Each row is a point. The last column is the point's height on a tilted bowl or saddle (a function of degree 2), plus a little noise. Along how many of its main directions does it bend up, bend down or stay straight?
(in the rows, 128 means zero)

Points (11 x 3):
[[156 157 153]
 [108  71 158]
 [164 109 145]
 [ 74 147 178]
 [191 166 175]
 [111  91 149]
 [179 124 152]
 [105 192 191]
 [ 82 138 167]
 [121 146 149]
 [113 128 146]]
Directions: 2 up, 0 down, 0 straight

Points (18 x 4):
[[115 115 128 113]
 [132 166 154 125]
 [146 127 144 131]
 [170 131  68 189]
 [ 95 147 134 106]
 [ 74 162 184 144]
 [144  57 110 190]
 [130 114 142 123]
 [171  84 132 187]
 [ 86 143 123 106]
 [134 198 159 145]
 [183  90 151 208]
 [101 142 134 105]
 [ 69 178 183 155]
 [ 85 102 129 115]
 [113 159  76 142]
 [119 129  57 168]
 [ 78 185 135 126]]
Directions: 3 up, 0 down, 0 straight

Points (24 x 5):
[[148 141 151 123 102]
 [ 79 183 149 149  96]
 [136 125 144  82 103]
 [123 115 140 155 109]
 [148  64 138  95  84]
 [162 177 174  49  59]
 [143 157 131 172  90]
 [116  87 169 138 108]
 [ 84  65 133 175  91]
 [183  94  99  82  89]
 [104  89  92 104  96]
 [130 124  89  49  99]
 [155 107 154  89  91]
 [ 68 148 158 117 118]
 [117 122  75 119 108]
 [168 112 115  95 101]
 [112 143  83 122 112]
 [112 163  56 177  74]
 [ 86 170 156 147 101]
 [111 134 163 138 109]
 [168 125 119  97 103]
 [172  75 180 142  89]
 [146 103 115 141 109]
 [136  69 218  85  61]]
Directions: 0 up, 2 down, 2 straight

Points (42 x 7):
[[116 138 147 185 158 165 143]
 [121 142 112 160  67 126 139]
 [ 92 181 138  91 168 168 107]
 [137 115  92 218 109 111 164]
 [150 139 144 142 175  93 123]
 [153 133 143 134 152 163 123]
 [126 132 192 168 149 123 151]
 [104 161 112 114  95  84 121]
 [150 112 109  82  62 128 146]
 [154 129 119 113 142 163 117]
 [161 116 191  66 156 105 148]
 [123 154 136 146 132  74 120]
 [101 113 150 122 109  90 125]
 [181 110 187 132  78 100 156]
 [134 126 121 211 140 167 157]
 [116 149 109 178 121 168 131]
 [ 99 152  91 174 142 142 122]
 [132 161 186 136  71 105 160]
 [136 154 121 187 129 141 136]
 [ 53 110 157  96 136 123 104]
 [105 112 167 140 120 191 128]
 [162  67 103 108 125 178 120]
 [105 115 146 201  59 107 187]
 [151 112 117 159 114 138 117]
 [112  84 133 185  58 132 158]
 [ 96 149 134  96 150 120  92]
 [115 118  98 137 156 142 103]
 [117 151 169 183 115 101 151]
 [173 129 139 108  76 194 152]
 [154 131 150 163 114  81 137]
 [127 111 142 140  57 106 151]
 [ 98 174 120 151 216 145 132]
 [ 99 182 200 152 126  96 149]
 [136  44 134  91 132 112 140]
 [134 134  96  81 124 145 114]
 [221 120  38  98 189 187 249]
 [171  96  88  36 184  56 193]
 [117 133 106  17 138 162 144]
 [148 111 125 203 134 102 155]
 [183 158  83 107 160 165 159]
 [179 116 110 103 136 154 129]
 [ 97 116 112 127 139 120  96]]
Directions: 4 up, 0 down, 2 straight

Points (64 x 9):
[[114 149  79  90 103 101 107 134 129]
 [144 141 176 165 125  76 114 106 110]
 [ 86 187 137 122  97 137 202 181 169]
 [181 139 119 107 130 158 150 193 152]
 [146 135 122  96 116 135 157 183 145]
 [ 85 143 126 179 144 137 140 104 143]
 [176 105 116  91 109  65 218 149 162]
 [157 112  90 142 131 135  94 156 138]
 [172 186 154 172  72 114 116  60 117]
 [126 161 146 112 181 136 170 157 151]
 [130  55 173  97 140  91  99  84 128]
 [144 122 182 115 165 103 114 137 117]
 [159 165 143 127 148 168  93 153 125]
 [109 131 126  80 133 125 186 187 165]
 [153 128  56 124 101  66 110  83  99]
 [ 89 142 127  94 129 159 153 130 166]
 [133 148 108 172  89 107 152 115 126]
 [139 135 171 132 162 109 172 157 126]
 [106 146 115 140 178 135  99  92 141]
 [163  96 158 123 189 127 173 199 161]
 [106 132 156 128 188 127 135  79 125]
 [111 116 143 109 159  95 107 141 120]
 [134  97 129 158 153 184 125 203 143]
 [ 85 186  47 132 160 192 194 113 249]
 [ 84 118 115  98 176 202 140  92 212]
 [ 99 161 150 181 133 172 113 166 110]
 [100 181 179 124  78 152 132  69 173]
 [189 100 161  72 187  96 133 142 157]
 [149  90 145 136 134 131 183 147 144]
 [127 134 134 104 142 156 146 133 142]
 [ 93 100  88 148 140  59  85  71 129]
 [ 85 138  56 121 132 189  92  68 213]
 [183 169 132 123 124 123 143  97 112]
 [ 80 134 132 119  51 216 115 181 180]
 [104  65 144 136 165 125 173 118 137]
 [ 66 110 186 144 130  93 178 128 145]
 [140 130 104  67 104 146 136  90 144]
 [105 100  93  64 138 165 156 173 183]
 [130 115  35  53 105 155 104 139 158]
 [143 141 139 181 210 130 105 138 116]
 [175 128 190  90 145 169 116 149 158]
 [101 109  73 130 104 110 139 162 136]
 [ 77 111 138  83 133  78  85  93 135]
 [141 118 197 149 132  95 123 168 108]
 [136 144  83 124 121 149 129  80 129]
 [ 85  90  41 170 117 138  99 156 195]
 [ 56  85 131 156 135 171 129 115 172]
 [144  51 165 207 119 159 159 145 162]
 [105 103 109 144 128 117 172 131 135]
 [106 146  39 125 124 138  92 178 181]
 [ 93  94  79 154 103 153 150 152 161]
 [142  86 138 113 137 177 127  99 150]
 [121 103  66 128 178 112 129 112 133]
 [ 53 154 231  90 155 152 176 178 192]
 [123 153 132 165 225 168  38 120 172]
 [125 153 117 174 116  90 132 106 123]
 [126 146 129 117 206 133 100 149 148]
 [165 135 163 213 170 138 212 138 137]
 [101 104 159 159  88 107  84 109 138]
 [ 95 168 105 185 116 123 100 125 148]
 [101 162 162 152 152 147  65 124 128]
 [146  89 183  82 102 127 169 107 178]
 [141  86 106 102 127 161 107 105 143]
 [ 93 177 107 178 160  99 128 147 152]]
Directions: 5 up, 1 down, 2 straight

Points (60 x 9):
[[170 152 152 112 165 126 130 112 171]
 [ 77 142 181  73 134 122  95 167 133]
 [142 159 172 166 113 112 101 175 195]
 [ 45 182 135 139 159 157 128 165 167]
 [169 103 119  57 123 127  76 121 114]
 [163 149 112 181 116 125 131 137 169]
 [172 126 104 142 182 152  60 148 166]
 [127 109 115 163 134  94  72  83 143]
 [138 150  86 134 140 125 139 136 156]
 [178 156 118 107 159 168 159 131 181]
 [137 152  88 132  60  95 131  93 140]
 [159 127 140 132 103 147 139 153 162]
 [226 113  92 203 185 135  94 143 223]
 [149 115 151 141 115 115  76  64 163]
 [101  61 166 150  88 126 114 120 142]
 [143  55 135 126  94 152 218 145 157]
 [112 135 146  86 112 189 177 145 160]
 [161 181 122  82 102 158 118  92 162]
 [ 85 140  86 113 113 152  71  89 126]
 [116 117 144 212 102 138 146  72 107]
 [ 80 141 138 137 144  84 141 135 147]
 [ 78  94 119 188 194  40  62 143 154]
 [118 151  72  90 149 103  99 121 138]
 [ 85  76 213 144  61 106 106  91 165]
 [125 172 122 143 126 147 157 106 153]
 [173 174 135 131 101  56 115 112 203]
 [166 181  72 134 124  99 175 147 205]
 [133 101 133 149 148 122 101 107 145]
 [108 122 167  88 130 184  74  89 141]
 [144  49  97 172 142  89 115 130 143]
 [147 125  96 116 189 184  85  54 185]
 [134  55 149 121 126  85 164  85 163]
 [164 131 111  96  84 137 149 135 151]
 [101 163 127 121  72  94 140 111 139]
 [ 71 154 135  93 107 157  76  38 131]
 [104 137 149  71 204 149 124 168 164]
 [ 88 140  81 146 161 115 180 149 171]
 [ 97  83  59  79 138 166 128 125 147]
 [135 144  95 171 163 125 117  85 159]
 [104 206  77 218 147 102 140 118 179]
 [115 159 162 186 104  76  83 163 180]
 [165  48  99 105  86  71 156 116 156]
 [145  81  92 139 142 121 115 152 136]
 [ 94 109  48 135 126  69  76 166 113]
 [126 116 108 107 140 170  76 140 136]
 [110 166 148  68 134 143 133 134 149]
 [ 87 110 214 109 175  53  91 145 164]
 [107 122 143 100 173  89 134 111 153]
 [171 122 175 142 109 109  94 103 182]
 [103 160 108 116 136  97 130 135 148]
 [130 133 148 134 103  99 153  75 144]
 [129 109  89  68 165 120 115 152 132]
 [128 148 194  88 136 178 149 124 159]
 [144  71 108 133 151 175 187 180 176]
 [101 131  93  88 114  90 130 104 133]
 [108  53 100 123 128 146 178 107 135]
 [161  98 136 211 100 161 146 143 156]
 [118  62 168 132 173 108 112  81 169]
 [196  49  81 117 133  95 178 171 167]
 [135 123 108 138 110 121 107  77 132]]
Directions: 5 up, 1 down, 2 straight
